Each row is a point. To make a cloud, some directions were put in groups of two or more. Within a group, all points are equally far from the middle, so they leave a hole (a ring in 2 directions, a hollow ball in 3). The other directions are filled evenly. Then the cloud was stretched, turned, moved and blurred a little. Count the holes, and give their numbers of directions, smallest first.

Cloud (20 x 3):
[[ 0.83  0.84  1.35]
 [-1.80 -0.76 -0.84]
 [-0.87 -3.07 -2.58]
 [-4.42  1.25 -2.12]
 [ 3.57 -1.43  2.08]
 [-0.54  0.55 -0.86]
 [-1.25  0.02 -2.59]
 [-2.67 -0.36  3.03]
 [-2.73  1.07 -1.72]
 [-1.52 -2.43  0.39]
 [ 1.48  2.56 -2.83]
 [-0.70 -1.90  0.05]
 [-0.66 -3.48  1.59]
 [-0.50 -2.35 -2.99]
 [ 1.28 -3.17  1.02]
 [ 2.90  1.00  2.32]
 [-1.97 -3.68 -2.79]
 [ 0.42  0.64  0.39]
 [-1.35 -3.85  0.80]
 [ 0.34  0.17 -1.85]]
Holes: 0

Cloud (29 x 4):
[[-2.54  3.28 -2.47 -1.07]
 [-1.94  1.09 -1.05 -1.70]
 [-1.30  1.18  2.20  1.63]
 [ 0.69 -0.08 -2.42  1.64]
 [ 2.16 -0.95 -0.63  0.79]
 [ 0.97  4.15 -1.43  1.86]
 [ 0.19  2.89 -2.82  1.07]
 [-0.40  5.74 -1.25  2.49]
 [-2.31  2.74 -1.81  2.57]
 [-3.12  1.34 -3.31  0.31]
 [ 0.76  0.65  0.15 -1.56]
 [-1.22 -1.29  0.15  0.49]
 [ 1.53  2.64  0.42  1.81]
 [ 0.00  1.65 -0.80  0.44]
 [-1.37 -1.56  0.85  2.15]
 [-5.03  1.72  0.30  0.22]
 [-1.96  3.58  0.65  0.04]
 [-0.31 -1.60  1.05 -1.49]
 [-0.99 -1.11  1.28  2.94]
 [ 2.26  2.34  2.95  2.06]
 [-1.07  1.98  1.60 -0.67]
 [ 0.11 -0.13 -3.32  1.11]
 [ 1.79  3.35 -0.08  2.09]
 [-0.31  5.36 -0.25  2.53]
 [ 0.35  2.49 -2.93 -2.34]
 [ 0.59  1.12  2.29  1.31]
 [-2.13 -0.58  2.36  2.33]
 [-2.64  0.57 -3.90 -2.00]
 [ 2.88  1.28 -1.10  0.60]]
Holes: 0

Cloud (51 x 6):
[[ 3.47  0.70  0.76 -1.85 -0.62  0.91]
 [ 1.70  3.74 -2.82  2.04  0.48  1.97]
 [ 3.67  1.15 -2.50  1.98 -3.20 -2.83]
 [ 0.02 -3.02  1.27 -1.77  2.69 -0.64]
 [ 3.57 -1.11  0.23 -1.39  0.66 -3.50]
 [-1.99  0.17  0.35  1.78 -0.30  3.45]
 [ 2.75 -2.55  0.18 -0.18  1.12 -3.27]
 [ 0.23 -1.55  2.59 -0.49  3.23 -1.25]
 [ 2.82  1.65  1.16 -1.78 -0.62 -2.69]
 [ 1.83  2.33 -1.93 -2.71  0.66 -0.27]
 [-0.82  0.64  2.00 -0.31  0.63 -2.66]
 [ 2.84  0.11 -0.49  0.22 -1.33 -4.84]
 [-0.76 -0.18 -1.27 -2.71  1.61  0.93]
 [ 1.67 -0.46  0.71  4.30  1.55 -0.31]
 [ 1.11 -1.60 -0.43  1.92  0.98  3.33]
 [-2.10  1.60 -0.35  1.66 -3.39 -0.49]
 [-1.38 -0.39  0.33  0.18  0.01  3.82]
 [-1.11 -0.97  0.57  2.71 -2.63 -2.59]
 [ 2.44 -1.12  2.34 -1.63  1.33 -1.49]
 [ 0.25  4.08 -0.86  1.09 -0.38  2.19]
 [-0.06  1.98 -2.00  0.44  2.55  3.00]
 [ 2.67  3.45  0.29  1.43 -2.68  0.47]
 [ 3.23  0.69 -1.96 -2.68  1.55  0.48]
 [ 2.97  0.19 -1.44 -0.15  0.84  3.21]
 [ 4.01 -1.41 -1.44 -1.40  0.98 -1.97]
 [-0.12  1.96 -1.73 -1.58 -3.44  1.74]
 [ 0.39  1.43 -3.18 -0.99  0.69 -1.63]
 [ 4.46  0.52 -2.38  1.25  0.05  0.79]
 [-1.03  1.12 -1.10  3.08  2.83  2.38]
 [ 0.45 -2.84  0.81  0.85 -1.02 -3.57]
 [ 0.67  1.11 -1.34 -3.16 -1.66  1.65]
 [ 2.87  2.32 -0.08 -2.44 -0.97 -1.67]
 [ 2.48  1.21 -2.38 -0.12 -5.73  0.19]
 [-0.74 -2.79 -1.17  2.23  1.16 -1.09]
 [ 3.46 -0.26 -2.17 -0.33 -4.13 -3.10]
 [ 2.86  0.67  0.76 -1.66 -3.63 -1.08]
 [ 0.43  3.77 -2.18  2.88 -1.31  2.19]
 [-0.32 -0.27 -0.48  0.01 -0.21  4.29]
 [-1.95 -1.98  1.13 -1.66 -0.02  0.57]
 [-0.68 -3.21 -1.96  0.48 -1.33 -0.65]
 [ 0.71 -2.90  1.25 -1.93 -2.07 -1.28]
 [ 3.32  0.31  1.85  0.48  2.37 -0.19]
 [ 3.11  3.11 -0.78  2.85 -2.89  0.24]
 [ 0.58 -2.47 -0.14  2.64 -2.57  0.82]
 [-0.37  1.69 -2.91  0.51 -4.71  1.65]
 [ 0.35 -1.22  2.69  0.78 -1.79  0.37]
 [ 4.36  1.68 -3.02  1.27 -0.16 -1.34]
 [-0.91 -0.54  0.15  3.23  2.13  2.95]
 [-1.51 -2.08  2.36 -1.14  0.57 -0.40]
 [ 0.30  1.51 -2.56 -1.53  2.05 -0.41]
 [-1.54  1.73 -0.23  2.58 -3.53 -0.89]]
Holes: 2 (3, 3)

Cloud (83 x 8):
[[ 1.70 -3.09 -0.87  0.42 -0.84  1.92  0.61  0.37]
 [ 0.62 -3.68  0.22 -0.73  2.11  2.74 -2.54 -1.21]
 [-1.97  1.00  1.23  1.47  0.99  1.72  3.29 -0.97]
 [-4.55 -0.37 -1.36 -0.46 -3.13  0.92 -1.63  1.03]
 [-2.97 -0.11  1.74  1.66 -3.41  0.63 -1.41  1.26]
 [-0.32  0.15  0.25 -4.06  1.34  1.35 -2.31  3.53]
 [-0.57  2.90 -0.97  0.73  0.82 -2.06 -0.44  3.18]
 [ 0.74  0.96  0.26  2.95  0.56  1.63 -3.73  0.88]
 [ 2.50 -2.88  1.34 -0.10  2.59  3.56 -2.44  1.68]
 [-0.87 -1.90 -2.32 -4.02  1.54  1.14 -0.34 -0.40]
 [-1.10 -1.69  0.11  1.88 -3.89  3.97 -0.77 -0.40]
 [ 1.91 -2.73 -0.49 -0.67 -0.88  1.80 -3.76 -1.72]
 [ 1.07 -3.35 -1.94  0.26 -1.96  0.99 -1.50  1.85]
 [-0.48  1.73 -1.88 -2.26  0.01 -0.11 -0.35  2.36]
 [-1.90  2.54  1.35  0.79 -4.55 -0.71 -1.11  2.74]
 [-1.32 -1.43 -1.72 -1.99  2.35 -0.87 -1.71  2.48]
 [ 2.87 -0.26 -0.42  1.10  0.08  2.43 -2.38 -1.60]
 [-3.65  0.44 -2.27 -2.14 -0.79  0.32  0.79  0.96]
 [-2.66 -2.11  1.36 -1.77  0.90  0.75  1.25 -2.67]
 [-1.77 -0.83 -2.98 -2.63  3.01  2.17 -1.43 -0.53]
 [ 1.18  0.04  2.45  0.11 -2.58  1.94 -2.40  0.61]
 [ 1.16 -4.26  1.02 -2.74  3.33 -0.88 -2.78  0.06]
 [ 1.74  1.07 -1.38  0.84 -1.14  2.67 -1.62  2.93]
 [-0.07  3.33 -1.84 -0.93 -0.53 -0.05 -0.23  1.70]
 [ 1.44 -3.89 -0.66 -0.46  0.79  4.17 -2.26 -1.06]
 [-0.48 -3.60  1.44 -1.78  0.84  4.18 -0.45 -0.08]
 [ 0.64  1.15  0.69 -0.38 -1.39  4.10 -0.81  0.58]
 [-2.34  2.65 -1.81 -0.18  0.09  0.20  3.20  0.29]
 [-2.92  0.70 -0.78 -0.64 -3.52  1.58  2.68  0.78]
 [-1.05  0.78  0.64 -2.18 -0.35  1.43 -2.51 -0.44]
 [ 2.02 -3.17 -1.40  0.00 -1.10  2.35  0.16  0.14]
 [-0.12 -4.95  1.37  0.51  2.54  1.47 -1.43  1.61]
 [-0.36 -3.66  0.39  1.32  1.18  0.11 -2.18  2.07]
 [ 3.56  1.40  0.45 -0.26 -0.86  2.63 -3.10  3.88]
 [-0.52 -5.63 -0.30 -2.31  0.70  2.52 -2.89  1.03]
 [ 1.20  2.01  1.93  2.96 -0.37  1.28 -4.61 -0.31]
 [-1.94 -0.76 -3.08 -1.43  1.05  1.16 -1.65  0.10]
 [ 0.95  0.75 -0.04 -3.35 -3.81 -0.02 -3.07  3.21]
 [-0.67 -1.62 -3.05 -3.76  1.42  1.41 -0.21  2.31]
 [-1.70 -2.73 -3.20 -3.04  0.76  1.56 -0.22 -0.08]
 [ 2.97  1.96 -0.82  1.02 -0.27  0.38 -3.48  2.45]
 [-0.44 -1.62  0.14 -3.32 -3.42  2.34 -0.23 -0.06]
 [-2.51 -1.07 -1.89  1.07  0.16  0.40 -0.49 -2.87]
 [ 2.39 -0.16 -0.44  0.30  2.18  1.91  0.41 -1.12]
 [-2.46  0.92  1.39  0.90 -0.98  1.09  0.73  3.15]
 [ 0.44  0.81 -0.58 -3.29  3.37  0.42 -0.64  4.28]
 [-0.11  0.46 -0.58 -3.50  0.41  3.89  0.33  1.15]
 [-1.30 -2.32 -2.40 -3.49  2.13  1.48 -2.22  2.14]
 [-0.78  0.47  0.58 -1.10 -2.37  1.12  0.28  3.32]
 [ 0.74 -0.47  2.61 -0.12  0.72  2.39 -4.31  1.59]
 [-1.16  1.11  2.34  0.07  0.01  1.18 -2.41  0.60]
 [ 2.77  1.90  0.67 -1.60  0.81  2.72 -2.87  4.72]
 [-2.30 -2.52  0.99  2.65 -3.63  1.81  0.80 -0.51]
 [-0.64 -2.03 -1.19  2.23 -1.48  0.84 -2.45  1.45]
 [-0.49  3.77 -0.79 -0.96  2.15  0.62 -1.13  4.22]
 [-1.44 -3.83  0.25  0.02  1.67 -0.45 -1.51  0.05]
 [-2.73 -3.17 -1.89 -1.16 -2.06  1.00 -1.87  0.30]
 [-0.72 -2.45  1.60 -0.73 -2.45  1.54 -1.81 -0.94]
 [-0.46 -0.69 -3.09 -4.34  2.37  3.31  0.41  3.11]
 [-0.58 -1.32 -0.88  0.93  1.54  0.93 -1.76 -2.03]
 [-1.39  1.70 -0.31 -0.17  1.32 -2.04  0.71  4.45]
 [-1.49  2.05 -1.21 -2.67  0.66  0.37  1.77 -1.37]
 [ 0.80  1.85  1.42 -2.37  2.05  3.82 -1.96 -0.32]
 [ 0.04  2.32 -1.83 -2.38  0.27 -0.59 -2.38  1.88]
 [ 0.32 -6.33 -0.79 -1.05 -1.40  0.62 -0.26 -1.47]
 [ 3.93  0.02 -0.79 -2.11  3.89  0.48 -3.09  1.66]
 [-0.43  1.76  1.95  0.63  1.19  3.09 -2.44  0.11]
 [ 3.47 -0.34 -0.66  0.74 -1.91  0.00 -3.93  2.50]
 [ 1.06  0.73 -0.84  0.41  3.89 -0.18 -0.93  1.35]
 [-0.27 -1.26  2.62  0.54 -0.36  0.92  0.41  2.40]
 [-1.42 -2.32 -0.37  1.66  1.65 -0.18  1.03 -3.25]
 [ 0.39  1.41  1.05  0.23 -5.66  1.54 -2.32  3.35]
 [-2.70 -1.63 -1.34  1.05  4.17  1.07  0.25 -2.12]
 [-2.26 -2.47  1.08 -2.67  2.56  1.61 -0.16 -1.01]
 [-2.26 -0.22  1.93 -0.78 -0.98  0.34 -1.43  2.73]
 [ 1.12  0.49 -1.00  1.34  1.22  0.77 -4.16  0.71]
 [-1.49  2.12 -2.69 -1.26 -4.00  0.05  0.33  1.34]
 [-3.28 -1.42 -4.30 -0.46  0.89  2.18 -0.37  0.74]
 [-4.00 -1.89  1.07  0.14 -0.43  2.35  1.58  1.06]
 [-0.04  2.24 -0.16 -1.91  0.62  2.44 -2.25  5.63]
 [-0.99 -2.94 -1.54 -3.44  0.99  1.39 -4.31  4.01]
 [-0.87  1.14  1.92  0.75 -4.34  1.00 -2.87  1.73]
 [ 0.40  5.13 -1.65 -0.87  3.34  1.53 -0.33  0.84]]
Holes: 1 (3)

Cloud (95 x 9):
[[-0.24 -0.73 -3.35  2.23 -3.25 -1.25  0.01  1.52 -4.65]
 [ 0.82  1.55  4.24  0.64  0.44  0.73  0.36  2.20 -2.86]
 [-1.47  1.02  0.11  2.62  3.18  3.06 -2.32 -0.70  2.24]
 [-1.71 -1.38  0.00 -1.60 -0.86  1.56  0.87  2.20  1.93]
 [ 0.80 -3.48  0.05  1.21  0.34  1.85 -2.43 -0.78  3.14]
 [ 0.60  0.76 -0.84  3.14  0.05  0.00 -0.09 -2.02  2.02]
 [-3.53 -0.51 -0.84 -0.19 -4.60  2.16  0.34  0.64  0.74]
 [-0.41 -1.78  2.62  0.45  1.58  1.24  0.16  3.70 -2.54]
 [ 1.86 -1.33  0.70  2.67  1.75 -1.07 -1.98 -1.51  1.30]
 [ 1.26  0.25  0.04  2.45  6.29  0.56 -1.96  2.65 -0.80]
 [ 1.92 -0.25  0.60  2.13  0.42 -0.36 -0.71  0.51  2.01]
 [ 0.88  1.01 -3.19  2.91  1.22 -0.76  3.71  0.14 -1.94]
 [-2.17 -2.04 -1.20 -2.08 -0.56  0.92 -3.64 -0.21 -3.41]
 [ 2.42 -0.54 -0.93  4.74  0.50  0.75  1.68 -0.32  0.42]
 [-1.07  0.27 -3.01  2.12  0.97 -1.80 -2.95  4.45 -1.39]
 [ 2.88  0.15  1.57 -0.58  1.69 -0.89  2.34 -2.65 -1.06]
 [ 1.32  0.33 -0.78 -1.07  0.38 -4.02  2.07 -0.69 -1.02]
 [-1.84 -2.08  0.60  3.04  2.03  1.39 -1.16  0.70 -1.85]
 [-0.46 -2.61 -1.76 -1.72 -2.35 -3.29  0.56  3.70 -3.84]
 [-0.11  3.00 -0.42  0.73  2.77 -1.74 -3.00  3.06 -2.27]
 [-2.28  0.37 -1.52 -1.35  3.04 -1.03 -4.57  0.88  2.22]
 [ 1.62  0.53  2.91 -0.84  1.28  0.84 -1.56  2.98  1.34]
 [ 2.63 -0.70 -0.21 -1.79  0.56 -0.27  0.69  0.05  5.33]
 [-2.50  0.92  0.69  0.28  2.54  2.41 -1.88  3.89  1.82]
 [-1.07 -1.94 -4.72 -0.74 -2.24 -1.24 -0.41 -2.33  3.42]
 [ 0.41  1.56 -0.84  3.62 -2.25 -1.93  3.56  1.20 -0.64]
 [-2.84  0.92 -4.83  1.00  0.82  2.10 -0.10  3.58 -3.95]
 [ 0.71  0.80 -1.30  4.91  2.39 -1.65  0.83  1.87 -0.78]
 [-2.37 -1.48  0.07 -3.31 -4.09  1.08  0.10  1.19 -1.69]
 [-1.33 -0.24  1.95  0.21  2.65 -2.37 -2.65  2.25 -4.60]
 [-2.32 -1.74  1.60 -0.77  0.17 -0.57 -1.49  0.93  0.45]
 [-1.12  0.54 -0.99  0.21 -0.40 -4.07  1.11 -2.77  0.08]
 [ 1.03 -2.26  0.22 -2.57  0.78  2.48  2.26 -0.91  0.92]
 [-0.06 -1.06 -2.22  1.09  1.11  1.74  1.07  1.53 -0.54]
 [ 1.83  1.94 -1.71  1.07  4.10 -1.58  0.10  0.31 -0.71]
 [-0.66  1.49 -2.12  2.42  2.58 -3.43 -1.66  0.85 -4.91]
 [-1.60 -0.90 -3.84  2.21 -2.74 -2.08  2.04  1.46 -0.96]
 [ 1.00 -0.97 -2.97  1.57  0.88 -2.90  1.82 -0.84 -3.11]
 [-0.49  1.00 -2.46  3.95  0.62 -1.82  1.69  1.35 -0.99]
 [ 1.70  4.34 -2.58  1.54  2.78  0.03  2.56  0.82 -0.90]
 [-0.12 -0.80  1.22 -0.26  3.42  0.46  0.42  1.27 -3.63]
 [ 1.23  4.00  2.62 -1.05  2.76  3.94 -1.51  2.74  2.42]
 [ 0.86  2.15 -2.22  1.00  1.78 -3.30 -0.83  1.22 -5.08]
 [ 1.60  1.25 -2.17  1.01 -2.47  1.24  1.62  1.25  3.66]
 [ 0.04  2.36  1.39 -1.08  0.64 -0.16 -2.19  3.66 -1.52]
 [ 0.69 -0.49 -2.74 -0.18 -1.81  0.86 -0.35  0.46 -2.42]
 [ 0.86 -1.63 -3.08 -0.02  0.48 -3.55  1.79 -0.59 -2.09]
 [ 0.47  0.28 -0.12  1.05  1.52 -0.45  5.08  2.24 -1.94]
 [ 0.54  1.14 -3.34 -0.25 -0.35  4.59  2.04  2.69 -2.75]
 [ 0.82 -0.20  2.18 -0.88  0.40 -2.28  0.15  3.26 -0.93]
 [ 1.15 -1.04  2.57 -1.13  1.79  2.78 -1.77 -0.59  3.34]
 [ 1.05 -0.05 -0.76  1.15 -0.82 -3.05  3.06  1.97 -4.53]
 [-1.00 -1.59  2.08 -0.54 -1.26  1.12 -3.83  1.47 -3.11]
 [ 1.08 -0.77  2.20 -1.22 -5.40 -0.14  3.42  1.27  1.79]
 [-2.23  4.07 -0.37 -0.48 -0.81 -0.12  4.18  3.24 -1.38]
 [ 0.80 -1.10  0.38 -0.73  5.63 -1.85 -1.26  0.55 -0.77]
 [-2.88 -0.78 -2.34  0.82 -3.29  1.01  0.57 -0.59  1.49]
 [ 0.88 -0.28  0.89 -0.36  1.77  1.98  1.65  1.20  0.15]
 [-1.20 -1.45 -4.90 -1.73 -1.50 -2.73 -1.21 -0.02 -3.17]
 [-0.64 -0.35 -1.34  2.69  0.93 -3.65 -1.68 -0.73 -1.18]
 [-0.56 -0.83  1.94 -1.87  1.11  2.79 -1.38  1.54  1.70]
 [-2.28  2.66 -1.87 -0.64  3.22 -0.65  0.36 -0.63 -0.18]
 [-1.11 -1.98  0.64  3.21  0.48 -4.03  0.30 -1.73  1.83]
 [ 0.87 -0.21 -3.38  0.54  5.30  2.33 -0.43  1.11 -1.00]
 [ 2.72 -2.48  2.09  1.69  2.21 -1.24  2.09 -2.35  0.55]
 [ 1.51  0.66  0.44  0.69  0.03  1.55  2.09  2.00 -0.54]
 [ 1.99 -0.67  2.05 -1.72 -4.41  0.79  3.39  0.61  3.47]
 [ 0.40  0.40 -2.71 -1.22 -2.30  3.56  1.33  0.82  1.63]
 [-0.63 -1.35 -1.75  1.44 -0.58 -2.37 -1.66 -1.11  4.17]
 [-0.47  0.05 -0.80 -0.34 -0.35  0.32  3.64  0.94 -4.24]
 [-1.21  0.61 -0.31 -3.04 -1.06  2.88  0.20 -0.69  2.74]
 [-0.49  2.50  1.81 -1.18  3.21 -4.08 -2.27  1.23 -0.32]
 [-1.00  1.38 -1.22  0.00 -2.20  2.36 -1.71  3.22  1.40]
 [ 1.67  2.40 -0.52  2.79  1.17  1.94  1.85  2.63  0.29]
 [ 2.77 -0.84  3.18 -0.25 -2.07  0.44  0.85  0.75 -0.83]
 [-0.08  0.07  0.73  3.01  1.45 -1.63 -1.74 -1.03 -1.40]
 [ 0.43 -1.48  0.87  1.12 -2.17  2.20 -0.59  0.51 -2.31]
 [-1.05  1.23 -2.48  2.85  3.05 -2.63 -0.60 -0.10 -1.88]
 [-1.52 -2.15 -0.90  0.72  1.09 -3.55 -0.82 -2.11 -2.44]
 [ 2.25  1.43  0.60  1.89  0.69 -2.37  3.49  0.47 -0.92]
 [ 0.21  1.83 -0.21 -0.06 -3.27  0.82  3.48 -0.12  1.49]
 [ 1.34  2.02  0.82  0.91 -2.18  0.71  0.10  2.69 -1.35]
 [-1.93  1.38 -1.28 -0.87  0.17 -0.86 -0.14  0.75 -1.39]
 [-2.65  1.58 -2.48 -2.42  0.88  2.12 -2.23  1.25  2.37]
 [ 2.43 -4.03  0.80 -1.05  2.06 -0.72 -3.04 -0.08  1.01]
 [ 0.05 -1.33  1.22  2.15  0.73  3.98 -0.31  1.68 -2.50]
 [ 2.37  0.26  3.48  0.32  2.59  1.87  1.70  1.00 -3.75]
 [-2.38 -0.56 -0.17 -0.04  2.29 -2.13 -2.81  0.09 -0.46]
 [-2.11  1.83  0.31  0.83  1.15  1.08 -2.49  3.68 -3.49]
 [ 0.97  0.26  2.41  0.96 -3.63  2.10  3.10  0.62 -1.23]
 [ 0.19  2.60 -2.28 -0.65  2.27  0.80  2.08  0.16 -1.08]
 [ 2.12  2.90 -0.26 -0.34  2.70  0.74  1.89 -0.06 -0.58]
 [-1.46  0.15  0.53 -1.48  3.44 -1.10 -3.95  1.16 -4.76]
 [-0.57  0.41  1.53  2.58  0.75 -3.03  1.60  3.14 -1.24]
 [-0.63 -2.42 -0.38 -1.36  2.44  2.86 -4.51  0.82 -0.52]]
Holes: 0
